Rows are points. The window is the flat piece filled in between its corners: a triangle in 3 columns, a solid with four corners in 4, and so on. A path goes straight from each point to the next, and from the last back to the first. After which points does the path pass through the window?

Window (4 x 4):
[[ 29 -31  45  50]
 [-54  -8 -50  29]
 [ 30  42 -18 -72]
 [ 24 -29 -15  23]]
Path:
(1): [ -9   5 -12  33]
(2): [-20 -31  11   5]
(3): [ 22 -41  20  20]
(4): [27 -8 15 50]
(5): [53 14 26  4]
(6): [ 22 -55  25 -15]
(7): [  5  13  -1 -68]
(8): [ 25  51 -27 -31]
(9): [40  9  7 20]
(10): [ 14 -14  25  -5]
(11): [-10 -35  11 -30]
(12): [ 20  65 -33   8]
Through the window after points: 3, 9

Window, 8 rows:
[[-12  -3   4  15  53  63  12  29]
 [ 56  -1  19 -82 -57  58  50   1]
 [-28 -18  31  94  11 -63  27   6]
 [-10 -20 -21 -15  66 -17 -29 -12]
 [-20  23  42 -89  24 -17 -29 -44]
 [-70 -15 -31  18  17  19 -38 -21]
 [  5  41 -34 -49   8  54  39  19]
 [ 37  10  17  53 -31  10   1  73]]
Path:
(1): [-33  -9   9 -41   1   9  21  18]
(2): [ 15  13  12 -15  41  15   3 -52]
(3): [33 21  2  1 -2 30  8 11]
(4): [  9 -15  17 -11 -15  29  19  40]
(5): [-21  -9  21 -33   3  -5  25  -1]
(6): [ 36  15 -17  17  19  19  10 -52]
(7): [47 35 25 21 10 12 13 19]
(8): [ -3 -49  -6 -15 -17   4  30  81]
(9): [-56 -17 -10 -48  18 -12  43  54]
(10): [ 11  17  -6 -11  17  41  10 -30]
(11): [  4   8  17  36   5 -16  10  -8]
(12): [-48 -35  13   6  13 -20  31  49]
(13): [-31 -29  14  32  17 -38  13  24]
(14): [  3  10   8  55  30 -21   1 -23]
(15): [ 12  28 -13 -44   7  35   3 -16]
(16): [-32 -18  -8 -67  34  37   0  45]
Through the window after points: 3, 11, 13

Window, 11 rows:
[[-21  -2  -4 -26 -51  29 -36 -52 -19 -44 -30]
 [ 29  -7 -39  20 -62  43  -1 -17 -49 -16 -65]
 [-48 -26 -16 -38  37  -4  35  16  54  50  30]
 [ -7  50  21   4   9  54  27  -8 -49   3 -14]
 [ 55  21   8 -29 -26  71   7 -38 -12  15 -10]
 [ 19   4  15 -26  41 -17  27  48  42 -21  25]
 [ 10  -6 -11 -22  99 -12  -2  -3  18  26  15]
 [-33 -57  24  21  44 -67  29 -27  66  38  70]
 [-10   2  12 -12  28 -42 -28  36  32  56  46]
 [ -2 -17  10  31 -34  81 -40 -13   7 -22 -46]
 [  9 -28  55 -48  53 -12  23  29  -4  40  -8]]
Path:
(1): [ -7  22  18 -16  10 -31  -9  -2  51  -4 -57]
(2): [  1  14  14  13 -16  13 -21 -20  38  15 -69]
(3): [  5 -11 -12 -28 -11  56 -11  13 -37 -26  20]
(4): [ -1 -31   7 -15  13  29  15   0   2   5  17]
(5): [ 13  19  18   1  14  -4  15 -36  38   2 -39]
(6): [ 20  57  -5  -7   9 -10  -3  35  42  22 -56]
(7): [-18 -48   2  -6  22  17   8 -22 -17   1  73]
(8): [  6 -24   7 -17   8  40   8   7 -10  -5  31]
Through the window after points: 8

Window:
[[ -12   75  -18    6   39   19  -18    7   35   -1   20   34]
 [  -3   -2    3   22    1   19  -14 -108   18  -28    3  -53]
 [   0    2   -1  -43   12   96   -8   20   -1  -32    3   27]
 [  -4   20   60   -3   30   21   10  -57   47    9  -19   25]
 [ -16  -22  -23  -14   -9   28   20  -37   37  -27  -26   -2]
 [  28   45  -20   69   18  -23  -19   35   -5   25  -59   -2]
 [  36   40   11  -40   20  -20   -4  -13   49  -30  -38   21]
 [ -22   30   31   38  -38   -1   21  -66    6    2  -11  -86]
 [ -14  -22  -28   38   20  -41  -11   13  -39  -26   54   -5]
 [ -29  -20   -3   48  -91   14  -44   18  -33  -13   -3  -31]
 [  77  -17   18   -4  -30  -31   55  -57   51  -26   19   20]
 [  35    4    0  -38  -14   17  -14   23   10   99   89    8]]
Path:
(1): [  4 -11  11  64  -4  18 -33  16  64 -28  -8 -27]
(2): [ 15  -3  12 -27  -1  24 -17  19  50  27  49 -29]
(3): [ 16  21 -13  17 -23 -15  12 -31 -53  57  36  28]
(4): [ -9  26  -8 -24 -14  15  21 -58 -23  14  19   0]
(5): [ 21  -8   7  24   6  10 -33 -25  42   4  25 -30]
(6): [ 35 -23  -4  13  22  10 -19  23  36  -5  55 -28]
(7): [-16  16 -11  -8 -20 -11   3 -25 -31  37  26  19]
(8): [ 27  43  -5  -7  18 -15   3 -27   0 -11 -34  21]
(9): [ 20  17  10   0   0  -6 -13   8  47 -12 -20  -4]
(10): [ 39 -17  22  13  -8 -14  14 -19  83 -32  33 -34]
(11): [ 62   7  -1 -12 -36 -18  55 -75 -23   1 -15  65]
(12): [ -4  21  -4 -24 -37  -3   1 -38 -37  -2  -7  -5]
Through the window after points: 2, 4, 6, 8, 10, 12

Window:
[[  -2  -34  -15   31   24  -52  -17   19  -47  -26   31  -36  -37  -14]
 [ -33    2  -13   -6  -40   -9  -50  -21   33   24   17   -1   10   -5]
 [ -21   15   -9   -1  -19   26  -42   56  -27   18    6  -49   51  -59]
 [  -9   46   38   51   10  -13  -10  -62    5  -20    3   64   57   33]
 [  -2   -8   40   12 -107   42  -48  -30  -27  -10  -13  -20   39  -23]
 [  27  -57   37   -5    8   22  -10   13   20  -82   47   55    2   36]
 [  48  -31   50    9   11  -19  -54    8  -28    9  -53    0   32    8]
 [  46    8   51  -13  -24    1   10   11    1  -11   20  -46  -45   -1]
 [ -50   16  -16   77  -50   14    7  -61   41   31    9  -44   30  -75]
 [   6   15  -13   49   62   -7  -35  -23   19  -10   76  103  -39  -32]
 [ -56  -12  -45  -24   -1    4   11  -13   -4   -1  -40  -16  -51  -24]
 [  30   -2  -39  -17   43   16    3  -35    5  -38   78   22   15  -15]
 [  48   -3  -37   22  -70   53   18   22   27    2   53    2  -53   10]
 [  -3  -41   -8    2  -26  -13   20   38  -25   58   36   45  -50  -30]]
Path:
(1): [-50 -25  -2  -3   4  54  -9  -9 -18  24  43  -6 -10   6]
(2): [  3 -14   0  14   2  36 -28 -15  -9  -5  39  27  -2   6]
(3): [ 23  20  17  24  -7 -72  -4 -15  15 -28   2  24  10 -58]
(4): [ 13  -3 -22   4 -35 -21  10   6  22 -21  24   9  -4 -31]
(5): [ -1 -23  48  44  54  48 -34 -53 -19   8  37  47 -65  46]
(6): [ -8 -17  -8  48   3  23 -52 -25 -39  30  29 -26  -5   3]
(7): [ 16  -2  28 -27 -35 -30   3  46   8 -44 -17  13  26 -45]
(8): [ -4  15 -14  -8 -19  -9  -7   9 -11 -18  -4  12  25 -37]
(9): [-17   0  23  39  -7  19 -39 -12  -1  19  25 -14  15   6]
(10): [-12 -12  10  22   2  36 -13 -17 -23   4  32  11  22  -5]
(11): [  7   5 -43  -5 -19 -39 -29   0  35 -19 -14  22  -7 -30]
(12): [ 53   1  -3  32 -35 -41 -35   7  13 -28 -10  31  24 -33]
Through the window after points: 2, 6, 8

Window, 14 rows:
[[ 26   7 -40  32  -4  36   3  39 -22 -32  72  12  47   0]
 [ 32 -51  26  35  11  25  44  -9 -61 -46 -25  20 -20   7]
 [-57  42 -29   4 -21  -9 -38  22  38 -13  18  -3 -38  15]
 [-38   9 -52 -32  -4  26  45  50  15 -10  21  11   3  43]
 [ -2   6   6  -3  16  48 -33  39  51  14   4  40  58 -31]
 [ 43  -7 -30 -19 -38  17  50 -70 -19   9 -11   2  17   1]
 [-10 -22  -2  -1  54 -63  -2 -23  19 -17  23   9  11  16]
 [ 42   7  40  49  35  39 -20 -74 -31  38  23 -14  17  27]
 [ 46 -16 -61 -18  45  25   8  47 -67  34   0  30  -2 -13]
 [ 32   0   2 -54 -12  -7   3  10 -46  13 -39 -52  25  -3]
 [-26 -15  -1 -37 -34 -25 -21   6  36  27  43 -26 -58  24]
 [ 22   2   3   1 -50  42 -76  11 -41 -27  31  17 -10  70]
 [  4 -44 -37  35 -35 -20   7  32  82  -4 -29  -5  49  17]
 [121  32  21 -15   1  35 -18  -6 -45 -13  -4 -18   9  27]]
Path:
(1): [ 11  20  -7  32  -3   2 -18  28 -21  30  37  66   9  36]
(2): [ 12 -19 -18  -3   7  27   1 -15  24 -31   4 -32   8  -4]
(3): [ 32  -4 -51 -12  22  38   2  -6  -1 -45 -10 -23 -13  17]
(4): [  1 -11  35  20 -31 -10  17   7 -29  19   7  32   6   7]
(5): [  8   5 -11   7 -32 -18  22  24 -36  10   7   1  14  39]
(6): [ 36 -23 -32 -26  42  55 -41 -23  23 -30  20 -10 -40  -9]
(7): [ 13 -40 -48 -14  20  43 -33  -1   7 -16  16   9   6   4]
(8): [ 17  22   1   4 -12 -15  10  15   1  25  11  -7  26  16]
(9): [ 49  12  -9 -15 -32  -5   4  59 -22  16  20  20  12  31]
(10): [-16  -4 -50   3  48  47 -40 -65  10 -10   6 -27  12 -12]
(11): [ 32 -12 -47 -25  23  59 -31  -4 -11  21  21 -67 -37 -16]
(12): [  0  17   4  -3 -15  -9 -13   6  17   8  16  16  25  23]
(13): [ 32  10  20  -4 -25   5  11  26 -24  17   5  18   8  24]
(14): [  0  -6 -54 -10  11  55 -23 -11  13  -2  13 -19   3  -4]
(15): [  2 -17 -36 -19  22  26   1  -6  -1 -16  20 -28 -20  15]
(16): [ 15  30   4  17 -20   1  -6  12 -16  33   1  35  23  14]
Through the window after points: 3, 15

Window:
[[ 13 -12  31  -9  50  29 -54  28 -80  80 -19  83  36 -22]
 [ -6 -38  28 -17 -20 -27   6  14 -13 -59  62  28 -21 -14]
 [ 18  -2  37 -27  16 -81  30  12   5   2   4   1 -43 -40]
 [-27   8  34  39  16 -36  14 -41  37 -34  39 -17  -5  29]
 [ 43 -14 -51  24  51  46 -73  49 -32  12 -20 -28  58  49]
 [-20   9 -83  52  12  28 -51  28   0  23 -12  10  42 -15]
 [ 12  31  52 -40 -12  66 -23  34 -72  41   3  13 -16 -17]
 [-12 -26 -47  36  38  12  14   4 -48  26 -25 -23  94 -17]
 [-55 -16  49 -27  20 -53 -34 -12 -14 -36  17 -20 -20 -48]
 [ 42  45 -56   0  13  -1 -57 -10 -28 -12  16  -3  79  14]
 [-47 -19  21 -31 -30 -47  -2  -3  14 -28 -25  17   8  20]
 [  9 -24  47  17 -23 -32 -12 -32  -6 -55 -28  13 -23 -40]
 [ 14 -39  65 -49 -19 -25  -6 -35  47   2  43 -12 -16 -37]
 [ -4   9 -56  -5  74  63 -13   2  -4 -18 -27  18  51   3]]
Path:
(1): [ -5  -4  48  12  -9  -9 -15  -2   5 -25  -7  22  15 -25]
(2): [ 16 -35 -10 -12  -1 -34 -14 -30 -42 -31 -20  -5 -41 -20]
(3): [ 25 -16 -42 -56   5  -9 -30 -35 -38  27  19  -5  30  11]
(4): [ 12  21  -1  31  16   0 -35  14 -12 -32  -2  10  40  -8]
(5): [ 16   7   3   8  16  -6  -3  45  -6 -19   7   3  30 -17]
(6): [ -9 -22 -25  -5   1   5 -40 -67 -21  37  -2  20   8  12]
(7): [ -5  -2   3  -6  -2 -19 -31 -14 -29   0  18  11   3   9]
(8): [ 30   6  33  -3 -15 -14  12  57  38 -43 -18 -20  51 -76]
(9): [ 44  19  37   8   1 -19   2  22 -12 -10 -16  -6  80 -33]
(10): [-45 -16 -64 -16  57  40 -37  -9 -10   6  13  14 -14  25]
(11): [ -6 -24 -21  19  20 -16 -17 -27 -22 -19  16 -19  10  -7]
(12): [  0  25  50 -34  -2  12   3  64  25  -4 -19  16  34  -9]
Through the window after points: 1, 3

Window:
[[ -9   9  49   8  64 -19 -13   4 -40  20   6 -30 -11   7]
 [  1  26   6 -26  -2 -67 -27  46 -17 -12   7  19  22   4]
 [ 23 -33  42 -37  -6 -44  37  17 -59   9  21  54 -24 -11]
 [ 41  35 -54  11  -8  63 -37 -33  22 -27 -22 -70 -34 -31]
 [ 12  13 -10  24  49 -25  13  72 -61  -1   9  61 -41  13]
 [ -1  30 -45  58 -33  40   6 -48  -5  -1 -11 -63  26  24]
 [-57 -11   4  51  34  12 -27 -12  20 -84  50  -4 -20   3]
 [  9  52 -61  14  10  25  19 -47  75  25  14 -38 -10  -9]
 [ 20   9  31 -41  33  17  19  62 -54  12  38  45  44 -11]
 [ -3   0  -2 -93  26  -3  22  33 -52  19 -23  41  -3  52]
 [-47  21 -89  38  -8  55 -13 -39  24  29 -50 -63  -6 -75]
 [ 10  54 -53  32  30  24  11 -82  22 -45 -45 -33  23 -36]
 [ -5  34   7  40  -9  51 -25 -22  35  15 -54   8  -8 -12]
 [ 14 -56 -29  46  50  -3 -41  -2  14  -8   2   9  13   0]]
Path:
(1): [ -9  31 -21  29   9   6 -29 -29 -11  24   5   8  -1  -5]
(2): [  6   4 -19   1  19  16  29  20   4 -28 -20 -58  -4  -4]
(3): [  9  -1 -10   1  35  11  11  15  22  -7 -33 -40   4 -18]
(4): [ -4  40 -26  16  -3   5 -37 -41 -67 -19  15  50  -7  15]
(5): [-20  24 -58 -20   7  19 -42 -33 -33  17 -24  75 -16  21]
(6): [  5   8 -12  39  15  15  26  10  12  -4  -7 -67   7 -22]
(7): [ -4 -40 -35  21  21   9  26  23   2 -25 -25 -33  -5 -25]
(8): [ -1  39 -32   8   1  24 -18 -21  -2   6  -1  13  -4 -18]
(9): [ 24  40 -45  25 -20  35 -54 -47 -30  -8  47 -15  -1 -25]
(10): [-19  -1   3  28  30   7  21   3  29 -10 -30 -15  -8 -12]
(11): [  2  -7  -8   5  12   7  28  19  -3 -25 -33 -35 -12 -27]
(12): [ 37  33  -6 -13   7   6 -52 -56 -33  28  47  40 -16  11]
Through the window after points: 1, 5, 11

Window:
[[-24  31 -14 -10 -27 -78 -24 -60 -13 -36  15  36  31  -3]
 [ 13  29 -43  24  -9  17  33   6  20 -11  -2 -30  35 -12]
 [-21 -62 -65   1  -4   2 -35 -35  37  -7 -74 -11   7  -4]
 [-74  -9   0  37  51  13 -27  46 -25 -27  55 -54  27  28]
 [ 58   0   3  67  53 -47 -27 -10  44 -14   9  23  -4   9]
 [ 21  44 -32  19   5   6  -7 -15  12  46   2  16 -94   1]
 [ 57 -10 -43 -43  -8 -10 -16 -72  22 -10  -1  28   1  58]
 [-15  36 -41  45  -6 -30 -65  20 -19 -59  16  17 -27 -19]
 [-10   4   7  51  -2  83  24 -40 -11 -83 -19 -25 -24 -17]
 [-14 -39 -10  -5 -56 -26   2 -10  38 -78 -20  19 -67   1]
 [ -1  73 -24  -6  64 -10   0  -5 107  27 -46  21  26  -4]
 [ 58  25  31 -11  10   4 -19 -38  41  13  31 -77  43 -16]
 [ 52 -44  35  23   2  -2 -60  -6  23  18 -38  40 -33  51]
 [ 24  -8  14 -12   6  19 -50 -69 -22   3  70  86  12   8]]
Path:
(1): [-13  -7  -7  42   2  13 -22   2  20 -13  23  -9   8  26]
(2): [ -3  14 -21   4  30 -20 -21  -4   4 -27  -1  -1  -5  -5]
(3): [ 36   9 -11 -15  18 -12  -1 -32  -7 -37 -22  23 -22 -10]
(4): [ 13   6 -20  22 -17  -7 -41 -31  41  12   3  20 -10  27]
(5): [ 17  23  -7  17 -28   0 -20 -36  57   4  11  19  -2   8]
(6): [ 50 -12 -16 -28  41 -25  -6 -26 -21 -48 -27  -2 -16 -23]
(7): [ 32  -1 -22 -39  57  19   3  18 -15 -17 -14  19 -43 -49]
(8): [  6  17 -20  39  -4 -24 -12 -19  45 -16 -11 -25  22  15]
(9): [-15  26   7  72 -28  19 -20 -30  54 -20   5 -14 -15  20]
(10): [ 20 -18 -17 -24  35  -2   6 -21  -7 -20 -13  11   7  -6]
(11): [ 63  -7  -3 -13  61   7   3 -14 -16 -15 -35  18   5 -35]
(12): [-27   4 -12  39 -21   6 -22 -30  59  -6  11  -7 -10  48]
Through the window after points: 1

Window, 14 rows:
[[ 34 -25 -18  13  10  29 -38 -38  -5  17 -30   5 -22  23]
 [ 17  49  31 -34 -25   1  -4  11 -52   6  31  41  14 -20]
 [ 48 -48  41  14  -4   2 -20 -27 -26  24  10 -28 -43  17]
 [-18 -84 -19  15   5  20 -24 -31 -32   1 -10 -29 -68   4]
 [ 15  21  17 -51  32 -63  46 -32   5 -46  17 -25  22 -36]
 [ 48   6  -6  72 -65  32 -11  30 -52  12  30 -15  16  10]
 [-17  18  19  -6  -3 -50   9 -32  33 -38 111  -8  60  -9]
 [  7  58  43  58 -43  13 -38  43 -31  46  -2   1  27 -21]
 [-13  29 -12 -54  -2 -86  39 -35  -2  17  50  -3  30   6]
 [  4 -31   5  52  13  -2   5 -67 -37  12  18  15 -22  -7]
 [  3  76  37  13 -28   9 -14   2 -56   3  27 -34  47  28]
 [ 15 -17  13  44  36  34  21  11  -6  15  41  -4 -38  13]
 [ 38  23   7  -2   3  18 -19  26 -72  49  44 -19  48 -35]
 [ -6  48   9 -16 -24  -9  24 -63  25   5  46 -19  -6 -29]]
Path:
(1): [ 15  37  -1  45  -7 -15 -68 -10  -4   6  46 -11 -12 -16]
(2): [  6 -27  40  -8 -16  36  76  -4 -41   9   2  -6  21   3]
(3): [-20 -45  61 -22 -23  17  42  13 -28 -29   6  -5  41 -14]
(4): [ 24  49 -20  32   2 -18 -23 -29 -12  23  42  -5  -5   0]
(5): [ 18  20  14  -5   6 -26  -7 -32 -10  -2  49 -17 -11  -4]
(6): [-28  10   9  -3 -68  23  58 -46  25  40  -1  -1  37 -27]
(7): [-42 -42  27 -25   8   7  17 -44  -6  27  31   5  19  18]
(8): [ 73  31 -25  32  -5 -21 -13  -2 -39 -34  30 -28 -52 -26]
(9): [ 45  63 -38  18  13 -11   8  -7 -42 -33  27 -18 -59 -13]
(10): [ -8 -51  63   0 -28  -4 -12 -22   8  51  25   5  47  -6]
(11): [ 10 -25  33  10 -14  23  60   8   7  41  26 -18  27  23]
(12): [ 29  23 -10  15  10   7 -51  -9 -54   2  25   4 -15 -22]
Through the window after points: 5, 11
